Each row is a point. Before rounding, the points of a table are all equally far from one centre. They may lie mostly on one side of it. Write the centre, to within rounding.

Points (8 x 2):
[[-20.2  10.6]
 [-14.3  31.7]
 [-18.1  24.9]
 [-14.8  -4.5]
 [ -5.1  40.1]
 [ -8.6 -11.1]
 [-17.8   1.0]
 [-19.1  22.0]]
Centre: [10.9 13.3]

Points (7 x 4):
[[  4.8  12.3 -17.9 -27.0]
 [  1.5 -11.0   8.6 -39.8]
 [-16.4 -12.8  14.0 -28.8]
 [-11.0 -22.4  20.2  -2.5]
 [ -2.2  -2.6 -18.0 -36.0]
 [  8.0 -29.1  -5.9 -32.4]
 [  0.0  -3.1  -3.5 -41.2]]
Centre: [  2.5  -8.2  -1.7 -11.1]

Points (15 x 9):
[[ 24.1  41.8  -6.3  11.6  11.6  16.6  -9.3  15.0  25.3]
 [ 15.1  44.3 -20.5  -2.8  18.9  21.1  -3.4   9.3  14.6]
 [ 20.8  23.3  -2.7  21.2  -1.7   5.9 -13.6  11.8  23.7]
 [ 15.2  38.5 -11.5   0.4   6.1  10.2 -11.9  30.7  12.0]
 [ 25.6  36.4   7.5  24.6   8.7  18.3  -1.2   2.7  24.6]
 [ 22.8  29.0  -8.3   8.3  24.2  22.5  -8.8   3.5  22.6]
 [  0.5  25.1 -11.7  16.7   8.0   6.1 -10.5  -8.1  25.5]
 [ 27.1  30.6 -28.2   0.8   8.0   2.2   1.6  10.8  22.1]
 [  5.2  33.7  -8.2  17.3   7.2  25.2   8.3  21.2  38.2]
 [ 14.0  38.0 -21.6   4.0  19.5  28.4  -1.4   4.5   7.7]
 [ -1.5  37.8 -24.6  13.0  -0.4  21.6   6.6  -6.4   9.9]
 [ 30.8  32.7   5.0  21.2  16.4  18.4  10.7  21.0  27.7]
 [ 21.1  26.8  -6.1   4.3  15.5  20.7 -17.3  18.4  13.3]
 [ 11.4  27.0   4.0   8.3   3.9  21.0 -16.2  20.1  27.0]
 [  8.5  26.0 -17.7   6.7   1.4  29.2  -6.3   8.6  28.7]]
Centre: [ 8.1 25.0 -0.3  3.7  7.3  8.6 14.1  9.8 11.5]

Points (21 x 14):
[[ -5.0 -24.5  -8.2  -9.2  -9.3 -12.2 -29.3 -21.6 -14.7 -13.2  15.8 -33.3
    5.1  -7.1]
 [ -1.2 -16.4  -5.3   9.7   7.9 -11.0 -37.9  -9.1 -29.9  -4.8  -6.2 -43.7
    0.2 -16.0]
 [ -8.8 -17.9 -11.9 -13.9  15.0 -30.6 -33.0 -21.6 -29.9   4.2   2.4 -37.9
  -10.4  -5.2]
 [-12.5 -25.8  -5.5  -8.6  -2.5 -13.5 -27.5 -25.7 -33.6 -10.3   9.7 -30.1
   -3.7   9.1]
 [ -2.0 -15.2  -9.1  -2.0   0.9  -4.4 -21.6 -30.4 -47.1  10.1   0.3 -37.1
   -4.1 -15.6]
 [  2.5 -17.2  -9.2 -11.2   5.0   0.5 -15.2 -23.6 -46.0 -10.8   2.9 -31.8
   -9.7  -0.6]
 [-14.1 -10.3  -4.3  -5.3   0.0 -16.0 -32.4 -38.5 -27.4 -10.5  -1.8 -27.5
   -4.8  -3.6]
 [-13.9 -15.6  -6.1  -1.4  11.3 -22.7 -35.0 -32.7 -28.8   5.9  -1.2 -34.1
   -9.9   4.1]
 [-13.1 -12.4   2.4   4.4  -3.6  -5.1 -18.4 -40.3 -21.0  -0.5   8.5 -31.7
   -5.0   7.9]
 [-11.4  -9.1 -20.9  -8.0   1.4 -11.5 -29.9 -20.0 -41.3   3.4   4.1 -28.5
   -3.1  -5.2]
 [ -9.2   0.0   2.6  12.7   0.3 -17.8 -32.9 -19.7 -30.6  -1.3 -13.3 -37.9
   -7.5 -20.6]
 [ -4.6  -7.8   2.8 -15.2   2.2 -16.6 -36.2 -23.9 -20.7 -15.8   3.7 -18.6
  -14.6  11.2]
 [ -5.5  -5.5  -1.4 -10.2  10.7 -11.3 -39.8 -31.2 -23.1  -2.8   0.4 -35.4
   -9.6  -6.5]
 [ -8.5  -6.5  -8.8   6.4  -1.1 -18.9 -30.8 -34.6 -33.1   3.5  -6.5 -35.4
  -10.3  -9.1]
 [ -2.8  -1.6  -0.8 -13.2  13.5 -24.6 -33.4 -27.6 -42.7  -0.9  12.5 -22.7
  -16.4  -9.3]
 [-10.4 -12.9   0.5 -15.2  23.5  -0.6 -11.2 -22.7 -35.9  -9.1   6.6 -37.3
    1.9 -11.9]
 [ -5.2 -14.2  -4.5  -3.1  12.6 -12.7 -40.3 -13.1 -31.3 -15.8  -9.6 -33.5
  -12.8  -2.5]
 [-18.3 -13.2   4.0  -4.3  -5.7 -13.0 -36.2 -34.6 -29.8   2.5   3.3 -33.7
  -10.7  -7.0]
 [ -7.3 -19.7  -4.5  -1.9   0.5  -3.8 -25.0 -26.0 -44.4  -3.0  -9.8 -36.1
   -8.0   1.0]
 [ -1.0 -12.4 -21.3 -12.1   5.4  -9.2 -16.2 -16.6 -29.1  -4.9 -19.5 -30.7
  -20.2   1.0]
 [ -4.0 -14.7   7.6  11.4  -7.7 -16.7 -26.6 -29.1 -37.0  -4.0  -5.7 -38.7
  -20.5  -3.5]]
Centre: [ -1.3 -20.8   6.0   0.4   7.0 -14.6 -11.8 -10.6 -19.6   5.9   0.9 -10.1
  -9.9 -14.0]

Points (30 x 24):
[[ 10.4  24.0   9.5  -6.6  -2.1  11.5 -33.5 -12.6  33.7 -20.1  16.1  34.1
   14.0   3.0 -13.4  -4.4  12.4  -0.9  22.3  36.9 -10.6   0.5   0.3 -30.3]
 [-10.8  17.6  -4.2   5.5   0.7  29.5 -22.7  -2.0  27.3 -36.4  33.5  22.1
   22.7  12.5  -6.6  13.0   9.6  10.1  15.4  11.0 -12.4 -29.3  -8.8  15.8]
 [-10.1  12.6 -11.9  -9.9 -18.9  15.5  -9.9 -32.6  30.3 -24.6  18.3  18.0
   18.5   0.8  -9.6  16.0  25.0   5.9  12.0  -2.8 -13.8 -25.3 -26.0 -17.0]
 [ -7.1  21.8 -21.4 -27.3 -17.8  -7.3  -0.7 -11.3  30.5 -13.9  26.9   7.6
   28.7  12.5  -2.1  -4.3  11.5   6.9  27.2  17.6   5.1 -14.0  -2.6  -7.6]
 [-13.9  29.7  -7.2 -15.6  -7.3  15.7  -5.7 -33.4   4.3 -39.8  -3.3  19.3
   28.4  -1.3  -9.8  -5.6   8.1   1.5  15.2  14.5   8.7 -19.2 -14.5  -8.9]
 [-17.0  47.4 -15.8  -3.5  14.8  28.3  -8.4 -16.9  37.0 -31.6  15.1  29.4
   29.8  12.0   0.7   8.3  18.5   1.2  25.3   8.0  -4.5 -16.1 -18.1  -9.6]
 [ -2.3   6.8 -25.2  -2.5 -24.1  25.2 -27.3 -22.2  17.2 -28.0  20.1  10.4
   17.8  -4.5 -19.9  18.6  16.0   6.2  17.0   0.1  -7.2 -32.4  -5.4  -6.0]
 [ -2.2  38.0 -12.3   5.2  -0.9  29.0 -34.3 -28.3   6.7 -23.9  22.1  23.5
   14.4   1.0  -3.0   7.2   9.8  19.7  15.0  10.6  -8.2 -18.2 -34.6  -2.5]
 [-10.4   5.5   4.8  -6.4 -21.2  18.4 -36.7  -9.6  26.4 -46.6  17.8  18.4
    7.1 -12.9 -12.5   9.4  10.4   1.9  32.1   7.1 -10.6 -17.6  -3.3   2.4]
 [ -3.5  32.6 -27.1  -3.2 -24.7  22.7 -19.6 -18.8  16.6 -25.4  23.8  21.7
   26.9  -4.7 -14.8  18.6  20.6   9.8   9.6   5.7   9.6 -29.2  -4.2 -10.7]
 [ -3.6  29.0 -20.3  -1.9 -16.3  16.9 -29.0  -0.8   9.9 -31.1  29.7  24.6
   18.5  11.6 -25.9  -6.4  15.5   5.4  11.9  -7.4   6.1 -25.5 -13.8  13.1]
 [-13.2  29.5  -4.1  -4.4 -19.0  38.2 -22.5 -13.3  23.1 -34.9  11.5  33.1
   29.3   0.0 -13.3   5.9   5.4   1.8   3.8   5.0 -18.5 -26.3 -18.2 -10.8]
 [-13.4  24.8 -17.6   5.0  -2.2  19.5 -23.0  -0.4   8.0 -39.5  16.9  27.9
   12.6   7.6 -15.9   0.8  16.4  40.0   7.3 -12.9  -5.6  -6.3 -19.3  -1.9]
 [ -4.7  18.8  -1.0 -11.8 -10.1  22.4 -22.3 -19.3  20.4 -35.4  26.6  11.1
    5.1  -1.4 -22.2  -6.4  19.7   5.5  12.6  13.0  -9.7 -22.0 -10.1  -1.8]
 [ -2.3   7.4  -7.3  -9.1 -17.7  33.7   0.3   7.6  23.5 -22.3  41.8  12.6
   24.4  16.4  -3.1   3.0   8.7   0.4  11.6  12.7 -15.3 -22.5 -11.5   7.0]
 [-11.2  21.9 -28.9  -2.3 -22.4  23.1 -22.0 -15.1  14.4 -21.2  19.0   8.2
   19.4   2.5   8.1   3.4  28.7  -1.4  33.6   8.1  -9.5 -25.0  -7.5  -8.5]
 [-10.7  32.4   0.8   5.3 -21.3  19.9  -6.6  -7.9  17.5 -33.1  16.9  11.0
   22.8 -11.6 -27.1  17.7  23.1  20.9  13.6   2.7   1.5 -38.8 -10.0   5.4]
 [-21.8  37.7  -8.8  -7.7 -23.1  50.9 -15.3  -1.1  29.9 -19.1  13.6  34.7
   21.1   5.6  -2.0   1.4  10.9   3.2   5.8   3.6   7.2 -23.5 -13.6  -6.7]
 [ -7.4  30.4   0.7  -6.7 -22.0  45.9 -22.9  -3.9  34.6 -47.9  -8.9  28.5
   32.7   3.4  -1.6  -4.2   3.2  13.9  32.5  -8.1  -3.6 -15.0  -8.2  -9.3]
 [ -5.5  32.9   4.9 -11.2 -26.8  12.2 -25.5  -3.7   4.6 -15.2   8.6   9.0
   31.5  -1.0  19.1  -3.2   6.2   3.8  24.7   1.1  11.8 -27.1 -24.8 -16.7]
 [-15.9  27.3  -0.3 -11.8 -22.6  21.6 -18.8 -12.2  33.9 -20.5   6.6  24.0
   22.0   7.5 -18.5  12.4   9.9  23.4  24.4  19.8 -16.1 -30.4 -25.9  -1.2]
 [ -7.7  22.9 -10.2  -9.6 -13.9  27.2 -20.5 -12.2  30.7 -49.2  10.4  14.0
   22.5  -1.8 -11.7   3.1   2.4  20.6  34.2  -5.1  -2.3 -23.0 -26.8 -17.3]
 [  1.8  39.5  -9.7 -13.5 -18.5  21.2 -15.6 -16.2  35.3 -33.4  22.2  12.8
   18.8 -13.0  -1.8  -1.0  32.5  12.6  20.3  13.8  -9.1 -18.1 -17.0  -7.0]
 [ -5.8  20.1 -15.0  10.4 -20.9  18.6 -22.2 -19.8  27.4 -11.4  12.1  -5.5
   28.9  23.1 -17.5 -18.1   7.9   9.0  57.4  -3.9   3.8 -24.3  -7.2   3.1]
 [-13.1  12.7 -10.7 -21.6 -14.5   7.5 -17.0  -1.8  35.3 -33.4  -1.7  18.5
   18.2  -2.4 -36.9   9.8  29.5  10.7  11.9   1.8  -3.0 -17.2 -14.4  -6.1]
 [ -8.0  26.4  -8.3  -9.1 -26.2  30.7 -25.7 -17.6  28.4 -14.6  13.2   5.0
   23.1  -2.5 -29.0  -2.7  22.2  12.4  16.3  -3.1  -4.9 -32.3 -11.7  -6.0]
 [-17.5  27.1  -4.5   2.1 -13.3  34.9 -39.1 -16.0  22.0 -27.9  10.6  21.1
   33.1   3.0  -6.2 -13.0  14.7   8.7  10.3  26.8  -5.1  -2.3  -9.1  -0.6]
 [ -9.2  33.1 -17.0  -2.2 -21.5   7.6 -21.0 -22.8  27.5 -34.0  -2.7   4.4
   23.4   4.8  -5.9   1.3  32.6   7.2  25.4   7.5  -9.2 -31.3 -11.1   1.9]
 [ -9.9  31.9  -1.3   1.0 -15.6  32.2 -19.0 -20.8  23.5 -35.6  19.8  21.7
   10.7   4.8 -23.6  13.3  28.9   9.3   4.0   2.8  -9.5 -20.2 -22.4   9.2]
 [-10.4  31.1  -4.2  -7.7 -22.2  18.4 -15.7 -10.1  26.5 -35.8  32.5  30.9
   40.9  15.0   4.3 -16.4   6.6  -8.4  15.7   9.5   9.0   1.2 -11.8   3.0]]
Centre: [12.8 20.9 -7.3 21.2 -8.6 12.2  0.1 -2.0 30.0 -3.9 -6.1 18.8 11.4 -6.9
 -6.3  6.9 -6.7  0.0 20.3 -3.2  1.9  8.3 -9.8  5.6]
